Every row gives one point. Before rounding, the points of a table are all equally far from one centre. They may lie mostly on one side of it. Write the centre, to within rounding.

Points:
[[  3 -10 -14]
 [  4  -3 -31]
 [-25   4  -4]
 [-19 -79 -33]
 [-31   7  -8]
 [ 13 -35 -24]
 [-10 -73 -46]
 [  3  -3 -31]]
Centre: [-34 -33 -34]

Points:
[[-46 -28 -15  26  -7 -68   7   0  31  16  22]
 [-29   4  17  25   9 -63 -11 -39  -4  -6  11]
 [-44 -21  -1  35 -27 -31   0 -72  19  20  31]
 [-54 -13   5  38 -28 -31  32  -3  26  45  29]
 [-30   2 -44  31 -15 -50  46 -22  -4  33  42]
 [-31  15  -1   8 -37 -73  41  -5  13  24  23]
 [-51  -5  -3  38  -1 -70  12 -46   1  24  18]
 [-44  -7   4  59 -33 -60  27 -14  -8  17  18]
 [-30 -13 -18  -2  18 -75   5 -12   3   6  37]
 [-38 -38 -24   5 -18 -16   6  -4   7 -27  27]
 [-32 -58 -16   8 -31 -52  23 -15   8  39   8]
 [-41   4 -10  26 -49 -63  34 -27  19  -7  18]
 [-23  -7  13  27   1 -80  16 -42  10  44  21]
 [-16 -29  26  55  18 -34  22 -13  21  24  24]]
Centre: [-14 -13  -1  16 -17 -33  16 -24   4  14  29]

Points, 26 rows:
[[ 39 -17 -31   7 -63  24 -47 -15  26 -10 -28  44 -34  14   3  22 -13 -16
  -31 -17]
 [ 23  -5 -11  -4 -36 -15 -39   1  14   8   3  49 -49  27   5  45 -13  -3
  -25  23]
 [ 46 -54 -40 -24 -56  -2 -50 -17  26 -19 -13  64   2 -11   8  38 -23 -12
   14 -10]
 [ 52  -7 -10   2 -52  21 -21 -35  33  16  -5  67 -14 -20 -23  50 -51 -15
   -7 -10]
 [ 40   3 -32   2 -63  38 -11 -33  19   2 -42  16 -19 -14 -21  30  -2  16
  -11 -18]
 [ 53  -8  -3  28 -37  46 -23 -34  11  23 -17  46 -33 -11  20  44 -22 -38
   15  -1]
 [ 47   1 -22  19 -55  35 -46  -1  19 -30 -21  63 -29 -26   9  25 -44  -9
   11 -21]
 [ 42 -15 -36  -4 -32  46 -63 -58   5 -20 -20  60   0 -13  17  53  15 -19
   33   0]
 [ 63  20   8  18 -51  14 -13 -23 -28  -9   8  21 -39  -5  32  43 -12 -47
   12 -12]
 [ 66 -12 -23   7 -62  13 -49 -15  -2  -3 -46  50 -19  15 -36  64 -19   7
   19   8]
 [ 60   2 -32  10 -85  31 -55  -7  14 -37 -17  26  -4  -3   7  51  10 -24
   18  -1]
 [ 41   3  22   1 -48   6 -41 -19  29  24  17  57 -21  11   9  31 -41  -6
    9 -15]
 [ 40   4 -12   3 -48  20 -49  -7   4  30 -14  53 -47 -21  -6  17  -5  25
   17 -18]
 [ 66   2  -1  11 -64  29 -22 -12   1 -14  42  42 -22   2  -2  20 -28 -22
   29   6]
 [ 37 -35 -44 -33 -46  -2 -40 -32  31 -18   1  54 -25  20  -1  22 -22 -37
   14  -7]
 [ 67  29  -9  14 -55   7 -15  -8  16   8 -14  43 -13  32 -21  43 -23 -39
   28 -26]
 [ 75  15 -30  -7 -18  15 -35 -50   4  -8 -27  40 -25 -13   6  42 -10  19
   23 -27]
 [ 51  -5  -1  -3 -19  -1 -33 -17  40 -20 -20  24 -52  16   1  43 -26  -9
   13   1]
 [ 64 -33  -7  20 -59   5 -48 -13   7  -6 -14  84 -14 -12   9  61 -10 -18
   12  -2]
 [ 77 -40   4  -3 -24   4 -29   1   1  12  14  37   7 -13  12  46 -40  -4
   -8   0]
 [ 43   1 -30 -19 -72  16 -57 -28 -27 -11   3  62 -38  -4  29  27  -5   5
   25   0]
 [ 51  -1  -8  -2 -72  28 -42 -15  -4 -12 -26  59  -5  15  19  77   2 -34
   24 -29]
 [ 42 -23 -30  -4 -48  24 -69 -29  -8 -18  -5  13 -41  29  11  50 -41 -16
    7  -8]
 [  6 -29 -17  20 -73  22  -1 -25  29 -19 -16  52   2 -34  -4  47 -10  13
    7  -7]
 [ 38  -1  -5  10 -57  35 -73   7   0   1 -25  47   0  26   4  56 -38  -2
   10 -34]
 [ 73 -11  -4 -26 -68  19 -60 -13  -8  -8 -25  11 -30  19 -25  42  -9 -11
    8 -10]]
Centre: [ 18   3 -14  -1 -31   1 -35 -18 -15  -9 -12  32   6 -11 -11  33 -12 -22
  12   0]

Points (30 x 24):
[[-46   8   3  -3 -70  27 -13 -14   3 -17  49  -5  -4   3 -46 -66 -13 -11
   -4 -11 -38 -20 -23 -21]
 [-20  62 -31 -33   2  10 -27 -27  12   0  76 -22  22 -42 -44 -32 -21  12
   15   4 -19  10 -29 -34]
 [-15 -12 -43   1 -15  33 -23 -31  -2  11  24 -21  11 -49 -67 -49 -18 -24
   38  -2 -59   1 -39 -18]
 [ 13  27 -11 -14 -49  55   3  -9 -23 -33  20 -27  15 -61 -45 -49  -9 -20
    5 -12 -45 -20 -37   7]
 [-53  36 -32 -30 -30  29 -34  21  10 -29  22  -5   0 -38 -50 -26 -43 -28
   -4 -29 -12  27 -45   1]
 [-26   2 -34  -9 -24  37 -10   3 -17  -3  40 -54  65 -14 -40 -57 -35  -5
   31  11 -33  -1 -35 -32]
 [-32   9 -13   4 -51  23 -39  -4  -4  18  36 -25  64 -45 -14 -71   0 -12
   48 -30 -26 -10 -21 -19]
 [ 10   3 -21  24  -4  40  -6 -39 -35  17  54 -21  23  -6 -33 -42 -20 -64
   26 -17 -30  17 -36  -6]
 [ 13  11 -14 -13 -20  -4 -20 -24 -12 -24  35  -9   8 -59 -56 -41   1 -39
  -22  13  -6   0 -51 -19]
 [-37  -5 -47  30 -50  44 -41  -3 -49 -15  21 -14  28 -45 -42 -50 -20 -39
   10  -2 -14  -5 -22  -3]
 [-18  11 -27  -9 -37  40   6 -13  18 -13  58 -41  -3 -43 -68  -6   2 -45
   20 -14  -5  21 -46 -29]
 [-28  -7 -16 -20 -14   4 -24 -58  -8  -5  34 -21  -9 -37 -62 -50 -20 -26
   24 -12 -52   0 -40  -9]
 [-11  26 -26  23 -57   0 -23 -23   4 -48  41 -33  19 -58 -52 -50  13 -11
   25 -10 -41  19 -33 -17]
 [-27  39 -18  24 -43  15 -33 -14 -15  -7  47 -44   3 -48 -11 -46  27  -5
   14   9   7 -15 -34 -10]
 [-16  28   8  10 -53  33 -34 -32 -25  -4  63  -6  43  -9 -15 -46 -25 -50
   39   5 -20  20 -30 -16]
 [-36  41 -21   3 -38  13 -54  12  -1 -17  72 -14  24 -61 -32 -58  -7 -47
   24  -2 -23   0 -24   7]
 [ -4  -9 -37  24 -50  41 -20 -45 -26  -9  11 -43   5 -66 -59 -35   1 -31
   26   6 -18  25  -5 -29]
 [ -5  -3   4   8 -40  27 -47  -3 -38 -25  41 -43  25 -62 -69 -58  15 -13
   23   0  -9  32 -45  -4]
 [ -7  16  -4  12 -35 -12 -35 -39 -14 -21  67 -33 -13 -56 -41 -35   2   8
   42  -4 -41  13   4 -39]
 [ -7  38 -51 -31 -28  11 -20 -26  -9   3  31 -13 -20 -28 -17 -34  17 -37
   14 -23 -32   3 -44 -14]
 [-47  14 -20   3  -6  37 -30 -39  10 -10  33 -30  17 -47 -22 -67  -7 -12
   35 -21 -55  29 -46 -24]
 [-14  26 -41  -6 -42  31  -9 -23 -52 -11  62   0  11 -47 -28 -28  -8 -47
   15 -23 -47 -15 -16   1]
 [-43  17  -2 -36 -44  27   1 -42   0 -10  12 -25  -5 -50 -53 -39  34 -42
   -2   8  -2 -14 -32  -6]
 [-34  38 -27 -10 -20   2 -51   7 -13 -49  24  11  46  -7 -28 -71  -7 -43
   37  17 -25 -12 -34  12]
 [-16   7 -40 -26 -57 -11   1 -17 -10  13  51 -29  44 -36   1 -54   7 -20
   29  -7 -31  21  -9 -34]
 [-48  33 -48 -26 -21  25 -41 -16 -33 -10  -5  -9 -14 -27 -32 -55 -14 -14
   30  29  -6   3  -9 -39]
 [-28   3 -55 -30 -47  20 -12 -21 -34   7  36  -8  10 -33 -44 -50  17  -4
    6  36 -14  17 -43  -3]
 [ -7  39 -47   3 -35  19 -50 -11 -10 -16  28 -31  -5 -29 -56 -44 -10 -55
   29 -29 -24  -4 -14 -43]
 [ -9  57  -7 -18 -41  18  -1 -42 -19  17  28 -60  22 -35 -48 -63  25 -38
   12  20 -27  20   1  22]
 [-11  18 -28  -8 -32 -11 -16   2   2 -13  38 -44  12 -27 -80 -24   7  -3
   -3  34 -51  34 -30 -25]]
Centre: [-13   7  -8  -9  -3  31 -16  -5   2 -19  26  -7  26 -14 -37 -28   7  -8
  17 -10  -8  20  24   8]

Points (30 x 24):
[[ 14 -16 -33  -4   3  28  -7  36   7 -63  -1 -26  28 -43 -68  -3  41   5
  -20   0  35 -10  13 -16]
 [ 20  12   6  36   3  25  13  46 -27 -56 -14  -8  -8 -33 -83  19  43  45
    3   9  25  -1  24 -36]
 [ 38  -9  -9  -1  23  18  -5  26 -21 -56  33   3  22   0 -70   3   9  36
   43  10  22  22 -13  11]
 [ 20  -7 -53  10  28  35   5  48 -17 -57 -31  22  15   5 -45  26  -5   7
   12  21  32  30  13  -7]
 [ 22 -19   4   3   5  42 -23  76   4 -26 -21 -26  -7 -42 -44 -29   1   4
   14  12  32 -15  10  -6]
 [  4 -24  -4  29  10 -10 -24   7  -3 -68  35   2   8 -15 -79 -13   5   3
   28  -4   6  12   2  -4]
 [  3 -24  29  17 -15  18 -32  29  11 -50  42  -2  28 -32 -55 -15  32  26
   12  25  21  28 -23 -10]
 [ 37   6 -10  39  -4  27  -5  50  -6 -30  11 -15  23 -27 -95  18  11   9
    3  37  24 -12 -17  -8]
 [ 29  -1 -23 -27  -1  34 -36  42 -11 -20  18   0  26 -48 -54  13 -15  47
    2  23 -19   8 -30 -19]
 [ 54  -5 -17  14  -8  21   5  57 -19 -66 -15 -30  28 -29 -77   8   2  37
    7   6 -18  -2  19 -34]
 [ 71 -11 -38  -4  -8  15 -33  30 -33 -17   2 -18  32   6 -67  22  22  25
    5  11 -12  12  10 -17]
 [ 20  -9 -35   2  25  39 -15  30  -8 -42  -8  -6  22   0 -79  17  11  44
   12  33   9  -8  20 -66]
 [ 47  -6 -24  24  44  31  15  43 -14 -28   1  35   2 -38 -53  28  34   0
  -26 -23  37   0  23 -47]
 [ 39 -12 -15  11  20  46   4  27  -5 -52   3  17  20 -11 -65  -2  29  24
   38  11 -21 -14  47 -57]
 [ 24  -1   4  -3  -7  51 -15  66  18 -39  -6 -40  49 -28 -51   5  13   9
   12  35  26   4 -19  -7]
 [ 24 -32  26  18  29  25 -24  34   9 -25  16 -27  30 -35 -77  -8  29  20
   23  14   0  39   4 -21]
 [ 35  -7  -8 -14  24  43 -21  47 -27 -50  -4  26  12   3 -78 -10  28  39
   14   9  13   4   5 -37]
 [ 26 -24   7   1  -3  15 -51  40  -6 -31  -2   2   9   4 -69   9   6  49
   45  22 -33 -17   2 -20]
 [ 24  33 -22  18  22   2 -38  64  12 -29 -14  38  23  14 -60  38  28  21
   18  25 -27  -5  15 -23]
 [ 62   4 -17 -18   7  54 -22  44  -4 -47 -15   8 -34  -4 -41 -12  24  23
    3  11  12  -4  36 -12]
 [ 48  24  -8   8  21  14 -44  52  -3 -31  -5 -23   9 -19 -48   2  21   8
   30  32   1   9 -12 -42]
 [ 18   4  11 -11  28  29 -14  44   0 -42  -7 -19  32 -49 -79  33  31  16
   14  27 -15 -13  -2 -11]
 [ 11   6  17 -10  24  43 -11  11  -9 -22  -1   6  44 -21 -84   4  29  -3
  -28  38 -21  24   2 -18]
 [ 12  -7 -14   7  -5  19 -17  44 -12 -85  22 -38  15 -27 -54  30  29  42
  -11   4   8  22 -22 -27]
 [  2  17 -14   7  30 -19  -5  36  -2 -41 -10  -9  12 -61 -53  27  31 -19
  -36  19  16   4   2 -26]
 [ 59   0  -5  31   7  34 -47  31  -2 -63  17 -12  22 -21 -41 -16  23  24
   -2   4  11  41  33 -12]
 [ 15   3  -6  -8   3  40 -42  46 -21 -60  -3 -27  22  -8 -63  -8  37  11
   20  15  -8 -13   8 -28]
 [ 13  -8 -33  29  18  13 -16  54   8 -46 -18 -13  -2 -36 -37 -21  35  37
   21  24  15  25 -23 -11]
 [ 47  31   9  13   8  -2 -43  34 -37 -36  -3 -21   7  -3 -35 -17  26  -6
   20  17   4  11  -4 -36]
 [ 26  34 -25  30  10  42 -27  48   7 -47  -3 -26   4  -8 -39 -17   9 -14
  -23  28 -15 -11 -26 -10]]
Centre: [ 10  -1   6  14  -4  16   9  29   9 -14   6   3  13  -1 -21  17   2  23
  -9  -7   0   2  14 -18]

Points (29 x 24):
[[ 18  20  -2 -12   2   9  14   3  18 -11   7 -50   7 -41 -14  32 -12  40
  -11  25 -11  81 -47  18]
 [  8  15  12 -23  13  14   9  31  19  -5  12 -28 -16 -44 -28 -10  15   9
  -13  41 -17  77  -8 -28]
 [ 13  28   9 -20  -3  15  20  21  24  -1   2 -65  -2 -49   7 -35 -36  64
   -3  39  -9  65 -10   0]
 [  4  41  -1 -22  -9  29 -12   3  33   2   7 -38  13 -10 -23  -3  20   3
    9  58 -22  73 -21 -16]
 [-12   4  23 -60  15  12  12  43  39  14  25 -44 -22 -36 -15   1  -5  29
  -26  31 -40  44 -28 -16]
 [-17  18  18 -29 -14   6  -8  19  19  20 -18 -28 -32 -25 -20  -3  16  17
  -11  30  -6  72  -7 -34]
 [  5   4  39 -24 -15  11 -14   2  29  10 -19 -58  25 -36  -9  -5  17  36
   14  32 -24  67 -22  -8]
 [ 29  -2  28 -23  20  11  18  39  24 -18  18 -39  13 -16 -14 -39   3  24
  -35  55 -25  61 -33 -23]
 [ 17  -4  14 -16  19 -29 -28  16  36  32  -2 -44 -11 -21 -23  16 -14  27
   19  34 -58  48 -16 -17]
 [ -3  10   5 -28  17   5 -13  13  25 -11 -10 -25  19 -44 -15  -8   1  62
   -7  35 -32  75 -46 -25]
 [-17  -4  38 -25  10  18 -13  38  30   0  11 -31 -16  -1 -13 -16  -5  30
  -18  54  -5  82 -29  -7]
 [ 14  30   8 -12  -9   8   6  67  19  24   6 -43  20 -10  14 -23 -10  26
  -35  58 -23  77 -41 -14]
 [ -4  17   5 -34   0  14   0  57  42 -13  34 -55  -3 -39  -2 -20 -11  34
  -18  35 -21  77 -31   3]
 [ 10  25  36 -24   4  14  -1  34  23  -9   0 -43  27 -36 -20 -31  -4  50
  -22  48 -28  60 -20 -10]
 [ 10   6  31 -36  36  24   2  45  15  15  20 -30   1 -37  -7  -4  -3  18
  -45  45 -13  71 -46 -18]
 [ -3  30  23 -22  22  -5  23  42  25  -4   1 -45  27 -51   6 -49 -16   7
  -24  36  -8  75 -32  -6]
 [ 27  16  -5 -34  27   1  20  29  46 -11   6 -32  20 -39  -4 -37 -32  22
   -3  38 -39  86  -8 -23]
 [ -8  40  36 -31   6  23 -15  37  17  -1   5 -25   9 -26   4 -23   0  26
    5  64 -14  57  -3   3]
 [-33  17  30 -37  26  29   6   9  45  27   2 -19   0 -24   4 -32 -26  20
  -21  41 -14  91 -14 -21]
 [ -4  -3  -2 -18 -11  26 -33  23  21  11 -15 -39  -3 -39 -29 -37  -3  25
  -10  37  -4  90 -30  -9]
 [-21  15  32 -47  -6  22  13  26  13  17   9 -38  -4 -12 -16  -3   4  44
  -20  33 -45  64 -17 -14]
 [  9  10  52 -53   0  12  15  30  34   5  -9 -33  12   1 -16   4   7  17
  -35  33 -16  63 -31   0]
 [  5  11  23  -3  -1 -23  -3  31  19  -3 -10 -55 -17 -35  14 -16  18  23
  -26  46  -6  81 -14  -4]
 [ 28  10  10 -36  14 -24   6  33  28  53  11 -39  16 -39  19 -38  22  37
  -23  11 -29  83 -35 -24]
 [ 32   2  37 -19  41 -15 -12  19  11   6  24 -46   0 -37  10 -53 -25   7
  -27  43 -43  55 -21 -33]
 [-13  18   8 -34  25  29  12  17  20  26  34 -56  -3 -19 -25  -1  -8  59
  -15  32 -22  68 -36 -29]
 [ 16  31  21 -14  -9  21  -9  38  26   6  24 -58  22 -37  -9 -36   3  33
  -31  41 -41  71 -24  -5]
 [ 10   3  15 -41 -14   2   8  -2  45  -6  -9 -24  18 -32 -23  14 -18  17
  -23  38 -23  95 -26 -21]
 [  5   5 -11 -26  -1  38   6  14   9 -20   1 -34 -15 -40 -22  -3  11   8
    9  28 -37  68 -29  -4]]
Centre: [ 10   3  -6 -19   4   0  -5   3  26  20  14 -26  11 -11  16 -16 -20  15
 -16  16  -7  33 -24  -6]

Points:
[[-11  72  -8 -22   5  54  23  41  46 -12  48 -33  39 -43 -27  16  27   5
   17  -8 -38  11   9  -4]
 [  8  58 -22  -7   6  43  10  13  32  10  45 -29  44  -7  27  11  54  41
  -29 -27 -32 -16  36 -15]
 [ 14  72  -7  -7   3  45  24  20  34  -9  62 -53   1 -10  34  37  45 -16
  -29  19 -27 -22  56 -20]
 [  0  49  10 -28  -4  20  -2   4   3  15  28 -24  33 -51  45  -4  37  53
   23   4 -27 -10  38 -20]
 [ -3  77  15  -9 -21  35   1  22  13  23  45 -24  26  -1   6  22  42  16
   -6  13 -22   3  68 -23]
 [-19  46  12 -26 -11  60   1  -3  27 -19  33 -34   8 -26  -2 -12  31  37
   -5   9  28  -2  55 -30]
 [ 46  42  -9  -4  -3  53  -4  19  27 -12  27 -42  16   1   2  -2  48  27
  -30 -25 -14 -30  43 -14]
 [-16  56  17 -27 -25  74  30   8  51  -5  56 -68   8 -15  -8   7  -7   2
  -32   6 -11   0  33 -17]
 [ 28  59  19 -13   9  64  25  49  34   9  36 -62  38 -17   1   3  29  12
   -8 -17 -10 -38  31  14]
 [ 19  89  -5 -34  -3  29  -2  43  64  -2  21 -27  16  -2  21   0  33  36
   13  -5  20 -26  10 -21]
 [ 50  25 -18 -10   1  45  -8  15  23   8  26 -47  47   7 -12   1  10  14
  -25   2 -22 -11  40 -30]
 [ 15  83 -24 -35 -12  40  18  21  36 -23  31 -25  29  -3  28  16  25   6
    0 -33  19   3  51  -9]
 [-13  54  -9 -30 -35  47  22  11  62 -14  -9 -45  11 -39   7  31  55  16
   -2  15   5 -25  38  16]
 [ 27  70  -8 -29 -26  42   7  22  12   7  44 -14  50 -31  55  17  37  28
    5  23 -24  -9  27  15]
 [ 35  69  18 -27 -11  47   2  37  19 -46  57 -47  13 -13  20   9  24  22
   26 -14 -11 -10  14  -8]
 [ 11  57   4 -13  21  61  25  -1  20  -4  55 -36  19  -8  17  15  60   8
    2 -21 -19  -2  31 -10]
 [ 41  44 -24   5 -29  62  11  21  44 -15  33 -33  45  -8  10 -14  37  -5
  -15  13 -20 -14  39  16]
 [  0  78   3 -21   1  59   4  16  61  22  35 -22  43  -7  32   5  40  20
  -24   7 -14  15  12   1]
 [ -6  81   3 -22   2  37 -27  33  47  -1  59 -36  29   4 -10 -10  45   4
   -6   6 -25  18  23   4]
 [ 13  76  -8 -43 -21  47  11  53  11   3  58 -21  38 -31  -7  36  47   4
  -17  -7  10  -8  63 -16]
 [ 26  61   3   8  -4  12   6  19  44 -14  47 -29  61 -55  41  -8  54  24
   16  -2   4 -27  -1   3]
 [  5  29 -37 -11   5  66  37  12  70   5  44 -47 -10 -11  -6  29  26 -16
  -15 -34 -22 -21   8  15]
 [ 25  72 -15 -21 -18  43   1  46  41  -1  77 -44  48  -4  47   0  48   1
   -5 -22  -4 -22   9 -18]
 [ 28  81   2 -11 -18  41  -1  15  48 -22  61 -39  44 -36  19  25  32  22
  -11 -16 -20 -30  24   0]
 [ 14  67  22 -12  -4  61  -4   7  60  -4  28  -2  21 -33 -17  23  18  26
  -17   2 -25   5  27  -8]
 [ 17  48   4  -8  -9  58  16   4  30 -25  18   0  25 -30   6  -7  10 -13
    3  37 -67 -19  39  -4]
 [ 14  49   6 -23  28  23  41  13  58 -10  62 -58  39 -25  14  31  20   6
   19   5 -18 -50  38   5]
 [ 29  80 -23   2 -30   9  16  19  61   2  78  -3  22 -13  40  19  27   2
   -6 -15 -23 -29  24 -38]
 [  6  52  17  -3  -8  41  10  -6  59 -16  40 -66  28 -21  13  23  26  -6
   33 -21  -8 -24  15   5]
 [ 45  56  16 -35  -7  30  31  28  43 -40  31 -44  16  11  23 -28  25   1
    0 -14  -2  25  19 -23]]
Centre: [-15  12   4 -24 -13  -2  15  42  20  -7  36 -12   8 -23  17   8  13 -12
 -28   3  -3 -21   2  -5]

Points (29 x 24):
[[ 30   7  29  -5 -31 -22  -6  32 -13 -35 -44 -57  16  60  11 -33  24 -12
    6 -26 -41  34 -12  34]
 [ 19  -9  24  16 -18 -19   8  47 -33   0 -21 -61  12  77   6 -24  18  -6
  -13 -22 -30  30 -10 -12]
 [ 31  16  -3  -6 -35   6  24  19  -2 -30 -44 -91  -8  78 -16 -22  14 -10
    1 -11 -21   9  -1  19]
 [ 15  25  -5  14 -31 -23  14  49 -22 -10 -23 -51   5  75 -12   5  18  -3
   28  -4 -40  10 -42  54]
 [  9   4  20  16 -23 -16  17  56 -16  -5 -50 -46  35  68   2 -10  -3 -49
   -4 -28 -28  31 -55  26]
 [ 17  14 -23  16 -33 -20  47  45 -41 -32 -35 -75  -8  72 -49   0  10 -21
  -13 -45 -34  -5 -18  18]
 [  5  19   7  28 -10 -24  26  42 -31  -8 -49 -72   9  74 -29 -15   5 -18
   10 -15 -39  39 -23  26]
 [ 23 -28   5   0 -45  -8  25  26 -57  -1 -35 -65  11  55 -27   6   2   1
  -14 -46 -43  32 -32  29]
 [ 30 -42  12 -14 -31 -28  31  29 -13  -5 -44 -51  38  80 -50   0  13 -58
   20 -25  -1  12 -25  36]
 [  7   0  14  29 -24  13  -8  22  18 -27 -28 -38  35  76   8 -34  -2 -20
    7  -5 -10   1 -44   8]
 [ -2   2  18  15 -28   4  28   9 -13   3 -29 -31   6  89 -40  21  43 -26
    8 -34  -6  -6 -26  16]
 [ 36 -26  -6   1 -19  -9  44  26 -15 -33 -25 -88 -15  76 -15 -17   0 -38
  -20 -12 -23  12 -42  11]
 [ 38  20  39 -17 -52 -20  38  28 -42 -23 -22 -43  14  88 -24 -43  16 -16
    3 -21  -5   1 -35  48]
 [  2  -1  13  10 -28   9  42  41 -29 -20 -21 -16  53  84  -9 -15  24 -11
    4 -41 -25  11  40  15]
 [ 35  14  29  -8 -19 -17   2  46 -21  -6 -45 -60  17  60 -11  -9   9 -74
    9 -22 -24  -9 -13  19]
 [ 27  15  -7  10 -46 -15  22  30  12  -5 -41 -48   0  91 -34   8  23 -39
   10  -9  21 -14  -7  16]
 [ 38  22  41  -7 -19 -24  10  37 -24 -21  -5 -44  25  76  -9 -31  42 -38
  -12 -32 -36   5 -36  19]
 [ 54  10  30  32 -15 -31  19  30 -17 -50  -8 -49  11  49  -5 -54 -10 -19
   -3 -39 -29  33 -15  -4]
 [ 34 -31  -2  10 -56 -22 -10  29   1  -1 -36 -58  16  62 -38   0  32 -36
    2 -33 -13   1 -18  25]
 [ 12  -2   9 -10 -41   7  22  52 -40  -3 -49 -53  -1  79 -23 -25  26 -28
  -20 -28 -28 -12 -26   9]
 [ 18 -25  11  14 -44   7  27  43 -46 -13   1 -45  -6  80 -21   6  30  -4
   -5 -25 -18  36 -46  36]
 [  2  -6  50 -27 -21 -18  17  42 -32  15 -13 -49  15  81 -23 -24  21 -32
    0 -25   5  -2 -39  11]
 [ 25   4  28  19 -49  21  18  26  -3 -28 -25 -70  28  75 -34 -25   6 -33
    7  -7 -16   7   8  20]
 [-17 -15  21  14 -36 -14  41  35 -22  -2 -24 -49  35  69 -15 -32  22 -39
  -38 -41 -23   7   0  11]
 [  2  35  14  34 -28  -3  26  26 -27  -7 -43 -58  24  63   1 -13   2 -23
   -4 -25 -28   9 -28 -11]
 [ 10  14   2  19 -36   4  23  31 -21  17  -9 -73  -2  65  -3   2  23 -32
  -13  -1 -27   0 -24  39]
 [ 15  44  11  23 -37  19   9  59 -12 -12 -43 -13 -15  50   4 -25  15   4
   -8 -12 -14   6 -10  21]
 [ 15   1  24  -6 -52   9   5  34 -11 -29 -40 -64  -3  68  -9 -29  21 -33
  -14 -27 -36  26   0  26]
 [ 23 -21   1   0 -32 -12  29  14 -47  26 -28 -38  -8  47 -20 -31  18  -5
   11 -28 -22  29 -18 -23]]
Centre: [ 24   2 -11 -10  -3 -10  20  24 -20 -24 -11 -22  18  45 -25 -12  -8 -16
  -9 -27   5  12 -12  31]

Points, 29 rows:
[[  0   4   4  25 -31  -5  15 -20 -45  12  17 -14  -5  26   7  -7  18   1
  -39 -19 -62 -33 -37  -7]
 [ -4   3 -25   8  -9 -56   7 -28 -24 -16  12 -31  -4  28  -7 -15  18  34
  -12 -30 -68 -15   4 -12]
 [  8  44 -23   9   3 -33   1 -20 -46  26  10  -3   9   6   6   3   9  30
  -15 -40 -79 -27 -10   4]
 [ -6  38 -33  18   7 -42  -8 -24 -41   7   3   3  15   2 -18 -15   1   6
  -16 -19 -81 -63 -12 -29]
 [  3  21 -10  29 -11   3  -4 -17 -50  13  17 -24   2  14 -11  10   4  24
  -31 -34 -74 -46  -7 -10]
 [ -1  43 -37  27  -6 -35 -22 -16 -50  28 -19  -6  14   6 -23  11  -4  16
  -38 -19 -73 -52  -8 -13]
 [  9  14 -20   7   3 -33 -25 -14 -43   1  17 -16   5  18  25   6  25  45
  -25 -30 -53 -38   2 -14]
 [ 24  20 -15  41 -14 -27  -7 -10 -37  17  13 -11   5  -1  21 -28  -4  20
  -36 -28 -75 -44 -17 -13]
 [-28  22  20  27 -24 -31 -26 -21 -28  26  18 -12 -12  17  -1 -30  34  25
  -23 -22 -79 -32  -6 -10]
 [  4  23  -1  41   2   7   1   9 -38  10  11 -13 -15   8   8   0  12  23
  -25 -27 -67 -51 -28   1]
 [  2  21 -29  41 -10 -26  -4 -15 -26  21  29 -14   1  10   5  -7  27   3
  -33 -13 -85 -37 -14  14]
 [ 15  55 -10  40  -6 -32  -1 -21 -56  11   9  -8   4  14   5 -11  23  -3
  -29 -38 -73 -24 -27 -19]
 [ 11  35 -18  33  -2 -24 -13 -29 -56  20  20 -13   4  40  -7   0  10  26
  -19 -34 -80 -24  -6 -13]
 [  1  10 -17  50 -36 -21 -25  -3 -34   5   1 -10   4  14   8  12 -11  30
  -32 -20 -75 -40 -13  -2]
 [ -7  31 -19  19 -35 -38 -19 -22 -43  24   7 -33  12  14  -9   4  -4  14
  -31 -16 -79 -37   3  11]
 [ -4  12 -17   6  -5 -32   1 -17 -27   4  15 -35  16  10  -8 -19  24  12
  -33 -36 -71 -48 -24 -25]
 [ -9  28   3  23  -8  -2 -19 -10 -40  17 -12 -14 -12  -9  13  -5  28  37
  -17 -20 -78 -46  -8  -4]
 [ 20  41 -33  25 -17 -25  -7   1 -44  24   7  -2 -16  18   9 -10  14  32
  -12   0 -76 -54 -13 -13]
 [ -2  31   0  31 -30 -18 -12  -8 -56  -6   5 -21   8  18   5 -11   5  17
  -42 -17 -85 -35 -13 -15]
 [  8  33   2  23 -17 -43   0 -29 -40   2  11  -8  -6  25  -2 -16  21  24
   -7 -28 -95 -25 -18   7]
 [ -8   6  18  40 -18 -14 -14  -7 -19  27  11  -3  17  15  -5 -34  13  25
  -24 -21 -93 -13 -20  -1]
 [  1  40 -14  16 -11 -22  -3 -16 -50  17  30  -3  -6  -4 -13  -9  21   9
  -43 -28 -88 -25  -6  21]
 [ -1  19 -27  40 -10 -32  11 -17 -41   6  15  -5   9  25 -12  -4  14  31
  -42 -19 -72 -48  18  -9]
 [ -2  36  -4  18 -17 -22  -1 -19 -51  11   1 -10  -2  -5   9   2   8  21
  -25 -21 -90 -38   8   8]
 [  4  24 -13  17 -33 -28  -6 -30 -49  15   5 -28   9  -5   8 -10  28   6
  -13 -32 -77 -35  -8 -18]
 [ -6  34 -22  26   4 -36  -4 -12 -32   4   9  -9   8  16  -2 -13  30  48
  -19 -16 -67 -44 -42 -13]
 [ 12  17 -13  24 -26 -21  -3   6 -33   4  12 -20   1   1  19  -5  25  38
  -23 -30 -65 -47  10 -17]
 [  1  17   6  16  -7  -8   0 -23 -41  27   8 -20  -1   0  -6  29  10  18
  -22  -4 -81 -32  -4  -2]
 [ -1  40  12  30  -9 -35 -11 -11 -34  26  19 -25   9   6 -14   1  22  32
  -22   3 -87 -14 -16  -4]]
Centre: [  6  20  -8  16  -7 -25 -22  -6 -23   5  -5   8  -6  11 -23 -18   8   1
 -16 -10 -30 -15  -4  -4]
